Rows are points. Before rounding, the points of a table are all equally far from one centre. They may lie mostly on one side of it. Write the centre, to within rounding.
(in the rows, 128 means zero)

Points (9 x 3):
[[131 138 134]
 [134 141 162]
 [104 135 185]
 [107 134 186]
 [111 137 184]
 [107 143 179]
 [142 132 154]
 [129 141 171]
 [ 97 151 150]]
Centre: [107 115 153]

Points:
[[149 161  93 167 114 120]
 [145 168 128 180 143 142]
 [155 171 103 169 129 127]
 [149 146  97 185 117 122]
 [131 160 144 177 134 140]
 [143 154 128 192 135 137]
 [128 169 105 182 126 129]
 [141 168 132 179 129 133]
 [160 146 110 163 112 158]
 [135 154 111 187 149 108]
 [133 156  99 174 105 139]
 [154 153 109 181 115 142]]
Centre: [133 134 112 151 141 134]

Points (14 x 9):
[[171  99 119 135  94  77 130 128 101]
 [141 119 122 129  90  89  79 142  85]
 [161 112 134 108  81  96 107 150 101]
 [173 102  88 122 100  91 116 137 130]
 [158 105 125 135 103  78  77 135 120]
 [136 120 145 117 106 113  71 144 115]
 [166 114 134 147 104  90  92 153 118]
 [167  95 117 104 107  66  97 137  91]
 [162 123 136 123  84  82  98 112 115]
 [164  99  97 106  98 117  99 148  95]
 [145 122 137 102 112  77  75 152 129]
 [158 143 142 138 106  68  88 119 112]
 [155  90 134 146 125  72  98 147 110]
 [175 103 147 133 100  96 125 132 101]]
Centre: [141 128 116 116 131  97 117 130 107]

Points:
[[126  89 131 173 130 113 205 105 118 138 157 139]
 [110 122 138 149 124 149 117 108 162 129 136 190]
 [105 124 168 151  97 107 178  97 134 140 134 153]
 [108 124 143 119 129 154 162 121 136 165 152 168]
 [139 135  97 113  99 124 176  64 139 124 154 125]
 [123 126 118 170 101  89 171 104 134 170 142 159]
 [133 124 120 149 103 119 133 153  98 154 168 157]
 [122  86 154 183  63 132 177 107 137 142 115 140]
 [103 113 100 141 103 138 189  78 126 152  87 127]
 [ 89  96 111 133 121 145 103 105 111 134 150 148]
 [114 114 162 142 139 172 154 115  96 169 173 132]
 [ 75 109 114 150 101 147 152  88 118 116 158 105]
 [120 100 111 170  71 136 160 113  92 179 118 141]
 [132 128 152 145 103 109 148 111 175 167 182 114]
 [111  86 116 177 129 102 150  60 127 109 129 146]
 [143 119 124 160 149  98 182  82 148 131 122 174]]
Centre: [152 120 128 162 124 147 139 106 133 137 123 114]

Points (23 x 18):
[[166 103 114  90  70 142  96 126 174 115 134 133 130 164 146  91 136 105]
 [155  99  86 108  87 125 107 129 170 138 144 136  93 178 137 110 118 119]
 [169 133 110  96 104 142 109 136 185 134 131 126  96 161 154  85 125 119]
 [161 120 109  72  94 124  61 110 154 112 136 128 113 153 136  89 129 111]
 [160  98 113  77  89 123  87 141 166 148 124 139 128 148 148  93 135  87]
 [154 124 107 100  88 138  69 154 160 152 121 120  95 152 151  72 141 107]
 [171 118 111  88 120 103  77 118 169 125 126 116 131 172 137 113 135 110]
 [147 116  90  94  87 132  88 143 164 135 146 134 106 182 139  93 126 135]
 [159 112 105  93  93 134  81 122 186 142 145 121 120 172 114 112 134 101]
 [164 115  79 115 107 128  95 126 171 137 131 102 124 161 135 102 119  93]
 [160 126  94 114  91 131  91 158 173 123 105 127 104 150 138  84 130 122]
 [152 117  95  95 103 115  95 127 179 140 150 108  88 154 130 107 144 100]
 [143  89  94 100  98 127  85 130 187 144 125 122 116 181 129 102 113 104]
 [166  94  94 106  71 139  65 116 165 137 142 139 122 151 156 108 109 113]
 [143 115 116  91 105 128  75 142 192 136 152 132 128 163 152  71 131  95]
 [160 112 113  76  84 116 101 128 158 143 141 105 120 162 120 102 120 118]
 [165 106 115 101  88 114  56 114 165 152 148 145 103 154 139 118 127  87]
 [176 117 108  97  89 110  83 137 157 131 155 131 109 151 158  64 132 120]
 [140 105  88  95 109 125 104 120 170 124 124 147 123 183 153 115 122 104]
 [152 132 104 100  92 112  78 124 186 146 164 141 116 145 135  79 114 100]
 [158 106 109 102  85 150  76 124 189 130 119 132 112 185 132  97 124 116]
 [167 124  95 100 101 136  95 122 177 167 148 133 103 172 125  98 118 117]
 [163 103  94 102 104 115  63 130 182 137 117 112 123 147 124  84 125  97]]
Centre: [133 105 133 130 114 132  91 112 150 140 134 131 119 140 139  95 134 125]

Points, 30 rows:
[[ 92 122 157 133 161 158 148 135 103  92 136 156 138 113  83 134 137 151
  158  96  88 152 147 134]
 [114 116 141 163 175 145 154 111 120 124 144 169 145  61 145 154 173 154
  161 119  79 132  92 139]
 [124 102 128 164 179 168 120 117 128 145 124 139 117  82 126 142 172 148
  126  99 113 156 151 140]
 [123 101 115 138 171 187 159 138 118  89 185 170 125 132 108 159 161 137
  133  81 107 174 138 142]
 [ 87  84 145 144 197 153 155 143 103 131 113 176 151 100 113 162 135 134
  137 109 103 147 114 146]
 [109  84 134 168 169 148 138 135 137 114 154 168 149  90 118 155 181 143
  136 100 117 156 120 156]
 [133 115 140 160 153 162 125 126 135 107 122 148 140  98 107 162 124 158
  150 133  99 139 120 175]
 [135 100 136 150 171 170 153 105  95  97 148 146 134 120 117 159 159 177
  152 100 124 167 127 166]
 [103 117 113 148 172 175 152 125 133 116 123 174 121  70 113 134 149 145
  155 100  83  91 114 161]
 [ 76 112 113 144 195 175 161 150 140  97 143 134 137  88 131 131 159 119
  151 106 145 149 121 166]
 [121 156 144 152 193 175 134 153 108 122 147 142 100  95 157 110 142 149
  116 109 120 150 119 171]
 [137 132 130 149 195 175 151 140 141 130 147 143 156  75 122 134 170 176
  107 129 136 136 144 142]
 [114 108 111 169 173 179 141 136  97 129 158 164 134 106 127 182 152 153
  102  93 115 151 148 165]
 [143 147 140 162 180 160 137 122 126 116 133 174 122 110 112 144 175 158
  111  88 101 168 131 136]
 [113 101 113 151 200 169 154 142 114 109 158 160 127  92 127 150 201 139
  127  81 109 123 149 156]
 [102 121 120 171 187 169 170 156 114  93 145 175 115  88 123 142 151 155
  128 120 101 131 136 170]
 [126 102 124 155 183 190 153 140 111 113 125 145 154  97 155 134 176 121
  138 105  66 140 133 151]
 [103 119 145 164 163 171 151 141 107 131 148 182 140  93  85 132 139 136
  143  97 111 112 143 176]
 [130 101 103 154 185 165 146 126 106 117 124 172 132  75 115 140 167 151
  117 100  91 172 120 133]
 [108 124 135 150 173 193 147 121 129 110 134 166 121  67 128 145 161 144
  119  99 132 164 115 160]
 [ 96 136 138 170 181 183 136 129 141  93 153 162 124  94 119 158 154 136
  123 132 112 133 155 157]
 [114 111 124 145 170 184 128 149 113 136 126 170 148  88 115 139 138 157
  117  81 125  87 136 159]
 [ 90  94 161 148 160 196 166 135 121 142 156 162 138 118 136 135 158 144
  148  91 105 141 148 163]
 [128 142 125 140 190 139 140 147  94 142 161 159 118  70 110 167 164 134
  166 117 126 173 124 186]
 [129 111 100 150 172 181 170 107 140  91 178 166 117  82 115 142 151 146
  151 115 127 154 114 169]
 [108 106 128 166 157 182 149 126 102 126 141 149 137 121 132 117 153 141
  153  79 104 188 115 156]
 [ 67 111 135 128 184 164 160 130 136 146 134 161 147 145 107 148 141 134
  153  98  96 156  93 171]
 [ 96  88 119 161 184 159 146 130 106 109 118 147 105 119 127 172 160 148
  112  91 101 134 137 136]
 [ 92 108  94 138 188 168 144 129 135  99 137 163 147 102 108 163 174 134
  139 134 128 156 145 180]
 [108 119 145 145 173 162 148 122 126  91 144 178 113  89  85 145 154 167
  145  89 113 117 123 146]]
Centre: [121 136 112 121 163 158 148 135 107 136 156 149 132 120 129 145 152 130
 146 125 120 126 115 127]
